Every row gives one point. Each copy is the shape, with its points in the same order, stretched, turned, moved and blurred by noise. Is it also mirrored, or only turned?
In the rows, zero is written as 128.

Shape:
[[ 72 107]
 [ 90 143]
 [156  82]
 [140  97]
 [151 105]
 [112 130]
 [175 133]
 [132 149]]
Copy 1:
[[168 103]
 [153 143]
 [ 86  96]
 [102  99]
 [ 88 115]
 [135 136]
 [ 68 144]
 [114 150]]
Copy 1 is: mirrored
Copy 2:
[[171 115]
 [156 148]
 [ 89  81]
 [106  97]
 [ 93 106]
 [130 136]
 [ 68 133]
 [111 151]]
Copy 2 is: mirrored

Shape:
[[154 129 129]
 [114  93 101]
 [145 137 139]
 [144 148 169]
 [129 113 174]
 [ 76 102  75]]
Copy 1 (6 x 3):
[[140 148 111]
 [ 98  89  96]
 [148 145 131]
 [150 167 157]
 [111 158 153]
 [100  44  97]]
Copy 1 is: mirrored
Copy 2 (6 x 3):
[[141 142 111]
 [ 94 106 105]
 [143 144 127]
 [165 145 149]
 [160 102 145]
 [ 47 109 117]]
Copy 2 is: only turned

Shape, 8 rows:
[[106 183 116]
 [163 130 122]
 [153 121 126]
 [143 131  98]
 [103 130 127]
 [191 124 108]
 [113 138 113]
 [173  70  98]]
Copy 1, 8 rows:
[[174 113 162]
 [141 159 122]
 [135 151 118]
 [162 137 109]
 [141 108 122]
 [151 179 103]
 [158 116 124]
 [131 161  68]]
Copy 1 is: mirrored
Copy 2, 8 rows:
[[164 140 156]
 [143 145  87]
 [131 145  89]
 [149 121  93]
 [117 127 141]
 [159 141  53]
 [129 126 126]
 [116 105  44]]
Copy 2 is: mirrored
Copy 3 (8 x 3):
[[145 166 194]
 [110 149 108]
 [123 141 113]
 [152 160 120]
 [159 117 154]
 [107 172  76]
 [158 136 145]
 [143 137  44]]
Copy 3 is: mirrored

Shape (8 x 4):
[[115 164  78 118]
 [103 120  91 161]
 [ 84 180 134 101]
 [150 127 118 109]
 [ 90 137 159 109]
 [132 104 138 165]
 [178 124 119 167]
 [146 113 104 176]]
Copy 1:
[[161 174 120 164]
 [136 117 115 172]
 [ 98 199 134 151]
 [147 136 128 108]
 [ 81 149 125 121]
 [118  82 143 134]
 [167  88 174 118]
 [154  84 151 147]]
Copy 1 is: only turned
Copy 2:
[[ 95 114  97 147]
 [139 131  69 114]
 [ 73 173 142 144]
 [124  94 137 114]
 [ 98 173 150 109]
 [172 131 111 103]
 [195  87 119 133]
 [179 107  87 120]]
Copy 2 is: mirrored
Copy 3, 8 rows:
[[165 171 118 119]
 [137 140  97 164]
 [108 194 139  98]
 [143 110 136 109]
 [ 72 146 135 108]
 [108 106 139 163]
 [159 102 166 148]
 [151 100 132 173]]
Copy 3 is: only turned

Shape, 12 rows:
[[107 108 118 102 112 109]
 [127 128 144 165 121  87]
 [133 148 124 139 122 103]
 [ 93 110 128 101 109 177]
 [146 123 101 128 193 132]
 [ 88 157 150 108 173 128]
 [133 116  66 153 183 127]
 [139 128 154 131  88 132]
 [151  95  82 140 179 118]
 [ 96 112 171 135 149 157]
 [155 123 109 153 111  79]
 [119 145  58 149 193 105]]
Copy 1 (12 x 6):
[[108  86 135 122 120 122]
 [113 133 145 148 107  70]
 [114 133 120 124 117  90]
 [118 106 126 150 121 180]
 [126 146 142 111 190 116]
 [ 67 171 141 112 150 130]
 [128 128 125 135 208 105]
 [137 123 134 141  81 123]
 [145 113 143 118 193 107]
 [105 146 172 164 132 148]
 [136 107 123 127 113  64]
 [102 144 102 114 215  90]]
Copy 1 is: only turned
Copy 2 (12 x 6):
[[129 120 147 100  93 131]
 [103 123 146 158  96  84]
 [132 144 144 140 103 108]
 [130 102 134 118 126 186]
 [181 101 128 108 162  88]
 [107 129 131  97 175 105]
 [188 100  90 103 127  86]
 [119 128 177 170 102 150]
 [191  86 123 108 127  81]
 [ 94  82 142 142 162 128]
 [145 135 152 148  70  88]
 [182 130  77  83 126  68]]
Copy 2 is: only turned
Copy 3:
[[117 119 138  99 108 109]
 [110 143 140 127 164 135]
 [137 149 125 120 143 126]
 [121 119 164 138  57 134]
 [161  86  91 148 132 125]
 [141 112 148 177 122  80]
 [135 102  62 146 121 139]
 [130 148 171 111 123 156]
 [142  81  75 125 134 138]
 [117  97 175 175 107 131]
 [127 147 108  92 161 145]
 [140 119  48 149 133 105]]
Copy 3 is: mirrored
Copy 4, 12 rows:
[[109 117  80 105 110 147]
 [165 131  95 161 116 145]
 [143 142 107 139 121 117]
 [ 63 101 134 118 123 166]
 [133  89  98 142 176  98]
 [101 151  92 147 186 161]
 [124  76  83 165 136  73]
 [133 127 147 122 113 153]
 [144  65  80 139 141  89]
 [110 109 129 161 164 194]
 [171 118  89 133  95 102]
 [123 111  57 170 140  57]]
Copy 4 is: mirrored

Shape, 11 rows:
[[ 96 104 144 166 139 101]
 [121  76 134 133 176 109]
 [131 117 117 125 182 102]
 [164 128 119 102  86 137]
 [174 159 141 132 111 159]
 [113 125 105 142 133 125]
 [137 147 124 108  84 187]
 [140 113 137 129 180  79]
 [157 119  98 131 193  99]
 [ 88 129 134 128 128  95]
 [133 158 143  85 102 178]]
Copy 1:
[[132 114 142 175 120 136]
 [127 101 137 152 146 184]
 [152 118 145 120 151 172]
 [ 84 124 103  75 154 113]
 [101 163  76 118 160 113]
 [140 121 112 126 112 132]
 [ 81 146  67  89 114 110]
 [158 120 171 128 170 174]
 [166 112 131 117 171 169]
 [131 128 162 128 103 128]
 [ 83 165  93  78 119 134]]
Copy 1 is: mirrored
Copy 2:
[[ 88 147 125 107 134  85]
 [114 126  86  73 162  79]
 [137 157  73  77 156 111]
 [148 104  93 170 103 151]
 [176 133 136 174 125 141]
 [104 148 106 120 146 130]
 [148 106 152 166 120 176]
 [143 159  67  79 140  89]
 [146 163  49  89 173 109]
 [103 151 114  96 109 127]
 [178 113 157 137 108 182]]
Copy 2 is: only turned

Shape (12 x 8):
[[168 158 156 125 137  87 148 114]
 [ 93 124  94 108 109 169 149 127]
 [132  91 121 176 106 147 156  89]
 [140 146 142 116 137  94 163 136]
 [163 108 130  84 121  89 166 142]
 [177 158 168 100 157 113 172 133]
 [149 148 152 132  72 107 180 120]
 [102 122 113 163 106 115 143  91]
 [107 113 121  99  89 151  92 170]
 [136 139 107 167 131 135 134 172]
 [157 142  99 106 114 143 126 150]
 [ 87  86 154 188  58 130 174  84]]
Copy 1 (12 x 8):
[[173 131 144 127 150  83 162 131]
 [111 169 106 128  59 130 132 117]
 [131 148 177 155 104 130  99 130]
 [148 155 121 112 144  82 154 142]
 [168 165 110 124 133  58 125 148]
 [205 157 129  85 142 102 169 142]
 [153 139 150 144 103  63 173 163]
 [ 94 134 156 147 115 106 127 112]
 [115 103  65 129  61 128 110 123]
 [140 141  91 139 128 160 128 153]
 [163 150  72 159 100 129 141 121]
 [ 90 128 210 135  72  87 116 161]]
Copy 1 is: mirrored
Copy 2 (12 x 8):
[[152 103 155 102 177 122 134  90]
 [114 154  72 121 113 167 159 165]
 [137  93  71 150 172 107 181 156]
 [151 126 147  80 157 136 146 124]
 [142  83 141  70 151 156 128 138]
 [140 121 174 108 176 160 139 118]
 [170  92 135 112 128 119 195 121]
 [136 117  76 108 155  95 160 126]
 [ 89 125 110 130  67 123 129 172]
 [174 150 122 133 127 105 140 175]
 [154 126 110 130 116 152 118 143]
 [111  82  80 129 140  65 229 169]]
Copy 2 is: only turned
Copy 3:
[[138  92 125  95 158 160 118 129]
 [126 137  66 147 107  89 135 114]
 [128  77 125 131  99  86 121  99]
 [132 104 110 107 139 154 150 119]
 [176 107 102 107 119 152 159 140]
 [156  90 102 118 165 182 129 106]
 [143 103 124  84 104 149 134  96]
 [104 107 123 123 114  96 140 103]
 [144 161 102 147  95 118 101 168]
 [ 84  83  83 141  87 127 121 142]
 [138 111  70 109 111 124 111 155]
 [127 107 161 134  77  90 141  70]]
Copy 3 is: mirrored

Shape, 13 rows:
[[ 69 158 126  99 196 102 141 137]
 [143  76 128 113  93 177 110 138]
 [104 137 118 129 147  88 142 110]
 [104 109 122 111 162  61 153 114]
 [191 124 184 132 125 130 157 154]
 [112 107 112 126 156 110 161 140]
 [158 103 116 108 123 159  62 136]
 [138 106 147 126  90 138  83 147]
 [155 118 142 146  89 158 126 136]
 [165 115 130 151 129 173  94 115]
 [176 143 182 102 104 132 189 100]
 [150 109  65 108 110 146  76 156]
 [ 95 112 125 102 192  92 137 112]]
Copy 1, 13 rows:
[[ 88 163 166 140 191 109  98 142]
 [171  79 113  93 132 161 156 129]
 [ 89 152 125 117 142  95 123 136]
 [107 165 145 107 152  60 119 130]
 [186 135 121 173  94 124 142 111]
 [118 117 136 139 157  88 136 147]
 [160  98  77 106 156 164 108 115]
 [155 107 107 109 114 165 109 136]
 [147  98 113 138 101 154 150 135]
 [129  93  86 140 133 161 129  93]
 [160 174 138 137  93 120 185  90]
 [151  99  62 113 169 158 123 160]
 [103 149 146 117 180  75 109 114]]
Copy 1 is: only turned
Copy 2, 13 rows:
[[106 166 109 136 211 115  98 117]
 [163 119 105  92  75 174 123 146]
 [ 99 136 129 160 157 115 130 111]
 [108 146 116 165 152  83 111 112]
 [173 123 142 179 126 172 152 181]
 [123 126 102 141 147 114 141 134]
 [158  98 130  96 101 173  74 125]
 [126 113 135 133  96 179  86 152]
 [139 111 134 140  98 183 154 153]
 [164  93 121 122 113 194 136 111]
 [180 163 162 159 122 156 191 141]
 [128  78 144  71 108 146  85 141]
 [128 153  96 147 171  99  97  98]]
Copy 2 is: mirrored

Shape:
[[140 164 134 115 120 133 139 130 144]
 [140 119  99 130 114 128 128 137 150]
 [144 108 149 117 100 122 125 133 158]
 [138 112  91 121  94 132 133 109 138]
 [143 116 124 192 196 134 104 118 136]
 [ 83 122 113 115 113 117 130 110 133]
 [111 108  99 114 134 109 137 137 159]
 [ 80 141 115 149 113 147 115 134 150]
 [147 120 115 161 249 180 138 114 135]
 [150 109  92 126  97 124 137 137 147]
 [124 113 105 122 102 140 137 121 104]
 [139 110  92 127  94 125 141 117 154]
 [145 110 100 133 126 149 100  87 155]
 [144 164  93 128 114 125  90  82 105]
 [138 105 107 134 119 138  50 144 147]]
Copy 1 (15 x 9):
[[143 165 146 138 140 141 142 142 156]
 [141 137 123 115 114 128 117 111 130]
 [154 123 154 115 131 115 147  99 138]
 [117 145 140  96 103 126 109 105 123]
 [159 132 112 135 207 150  67 116 118]
 [ 93 134 136 123 127  93 112 131 139]
 [124 128  98 130 120 102 129 115 124]
 [111 120 125 125 135 114  99 138 181]
 [130 135  80 168 237 214  98 133  88]
 [140 133 130 108  91 125 122  99 123]
 [111 127 159 119 106 136 107 124 110]
 [125 148 133 104  98 118 118  88 132]
 [120 150 124  71 147 139  95 102 129]
 [126 195 155  77 141 130  66 164 130]
 [161  98 113  64 127 111  84 142 136]]
Copy 1 is: only turned
Copy 2, 15 rows:
[[157 146 134 120  97 115 128 115 126]
 [145 106 114 162 102 106 120  97 136]
 [147 121 161 156 118 110 117 100 134]
 [140  82 122 156  84 100 126 110 117]
 [117 128  65 138 170 161 121  46 131]
 [ 92 111 132 136 100  88 161 132 141]
 [129 107 120 157 112  95 143 109 172]
 [ 85 151 106 148  90 108 153  94 120]
 [112 125  58  98 139 200 131  49 172]
 [161  94 122 174  95 110 115 107 132]
 [113  89 132 151  96 119 138 137 122]
 [148  90 125 165  90  96 132  99 125]
 [117  92 105 129  99 106 108  73 117]
 [129 109  95 111  99  94 103 123  79]
 [104 119 106 181 115 107  74  75 124]]
Copy 2 is: only turned
Copy 3:
[[123 168 151 133 135 132 138 117 155]
 [127 135 138 140 110 112 131 147 117]
 [137 122 174 123 112 114 128 120 126]
 [123 123 140 143  79 127 140 143 132]
 [161 117  69 162 168  97  88 101  89]
 [ 94 110 132 125 109 104 164 110 136]
 [120 116 138 126 125  87 167 145 115]
 [ 75 128 123 134 133  85 115 118 135]
 [193 109  44 141 205 106 100 130 142]
 [128 132 153 140  96 124 135 160 114]
 [112 116 130 121  99 149 133 134 136]
 [124 125 153 154  89 117 141 152 122]
 [156 120 100 153  84  96 117 119 135]
 [130 171  80 151  74 137 131  88 138]
 [136 135  89 107  93  71  91 115  95]]
Copy 3 is: only turned
Copy 4:
[[106 142 128 140 126 147 130 107 160]
 [153 123 105 147 122 134 141 124 163]
 [149 137 139 111 129 119 124 115 180]
 [145 114  92 141 106 110 129 107 165]
 [155 135 101 137 161 134 126 191  80]
 [109  82 122 155 139 103 119  95 159]
 [146 100 101 151 156 124 145 106 172]
 [101  75 129 169 124 128 120 145 157]
 [112 117  53 119 192 171 159 185  65]
 [167 127 101 140 113 123 149 114 179]
 [130 104 113 127  99 117 143  98 138]
 [147 120  90 144 117 112 141 113 181]
 [148 105  72 137 124 120  99 137 148]
 [125 132  93 170  89 125  80 100 116]
 [186  95 113 151 110 152  91 146 144]]
Copy 4 is: mirrored

Shape, 15 rows:
[[139 130 130 149 103 124 109 130 120]
 [116 146 130 137 131 133  97 150 135]
 [131 149  94 126 131 118 130 112 112]
 [112 127 135 139 138 112 131 152  90]
 [103 117 143 148 130 111 139 125 137]
 [114 121 129 112 139 135 119 135 129]
 [221 129 141 146 132 209 143 109  97]
 [128 145 112 147 147 134 127 128 131]
 [115 173 123 138 145 116 111 140 124]
 [104 119 140 146 109 125 112 132 137]
 [106 119 133 126 145 131 115 151 123]
 [134 120 134 134 110 149 144 151 132]
 [119 125 113 150 133 132 122 154 131]
 [158 163 131 132 133 115 130 140 123]
 [102 140 129 140 109 144 143 122 120]]
Copy 1:
[[150 131 113 126  97 118 119 146 154]
 [146 157 124 117 120 162 132 134 137]
 [126 148 136 151 136 104 124 148 125]
 [161 129 161 104 139 134 136 154 119]
 [128 130 138  95 150 134 113 145 153]
 [130 132 129 115 139 153 138 124 124]
 [218 106  63 172 128  69 129  67 161]
 [146 154 128 137 156 132 127 135 147]
 [149 177 149 130 138 151 117 139 124]
 [130 134 112  98 116 144 120 149 152]
 [142 133 137 105 145 166 145 138 131]
 [144 135 113  95 122 121 146 115 149]
 [145 148 127 113 141 145 151 148 153]
 [160 158 156 135 119 118 119 115 140]
 [134 151 108 101 137 111 116 137 132]]
Copy 1 is: mirrored
Copy 2, 15 rows:
[[142 107 155 134 129 156 127 136 109]
 [115 129 159 125 115 160 122 134 145]
 [156 122 109 137 119 137 160 115 117]
 [149 113 161 128 141 120 154 161 147]
 [102 105 135 137 129 121 125 169 134]
 [119 119 130 135 141 130 119 132 135]
 [106 169 151 134 182 154 175  80  26]
 [117 145 126 135 121 150 148 139 128]
 [136 138 152 124  98 150 152 129 155]
 [107  95 148 142 128 149 113 154 129]
 [119 128 150 133 144 133 124 146 152]
 [106 109 143 107 154 153 132 135 111]
 [122 125 141 122 144 163 132 164 141]
 [142 138 148  97 101 128 156 122 116]
 [106  91 146 139 136 147 149 118 127]]
Copy 2 is: mirrored
Copy 3, 15 rows:
[[129 148 136 120 113 129 133 107 111]
 [ 89 134 142 122 123 150 132 133 124]
 [105 149 141 159 129  99 130 146  84]
 [126 118 160 132 141 141 177 141  84]
 [127 100 149 120  91 114 146 138 113]
 [107 110 128 116 135 129 128 151 109]
 [165 165   7 161 169 136 152  94 143]
 [108 137 124 162 112 129 136 145 112]
 [ 75 142 159 158 127 130 153 139 116]
 [117 114 141  96  93 132 131 127 117]
 [110 104 141 120 135 154 142 149 107]
 [145 149 115  97 127 135 143 136 125]
 [128 137 138 131 113 158 134 141 104]
 [116 160 142 164 148 112 151 117 135]
 [110 138 121 102  95 111 154 141 105]]
Copy 3 is: only turned
Copy 4 (15 x 9):
[[129 132 149 123 132 103 106  91 117]
 [ 88 142 157 153 135 111 118 116 127]
 [138 107 118 140 117 118 101 139 115]
 [110 107 143 139 172 124 137 121  91]
 [126 128 135 150 151  99 164 113 130]
 [ 95 121 134 136 151 129 133 129 143]
 [201 108 196 104 137 171  42 115 155]
 [132 133 144 163 133 116 115 139 126]
 [102 119 162 165 120 107 121 140 108]
 [106 136 137 142 140 100 141  87 137]
 [ 88 129 142 147 167 127 137 126 129]
 [124 148 144 123 140 150 137 101 130]
 [112 157 134 154 153 123 127 120 116]
 [133 125 174 125 120 121 117 138 102]
 [127 113 128 152 121 132 137  98 135]]
Copy 4 is: mirrored
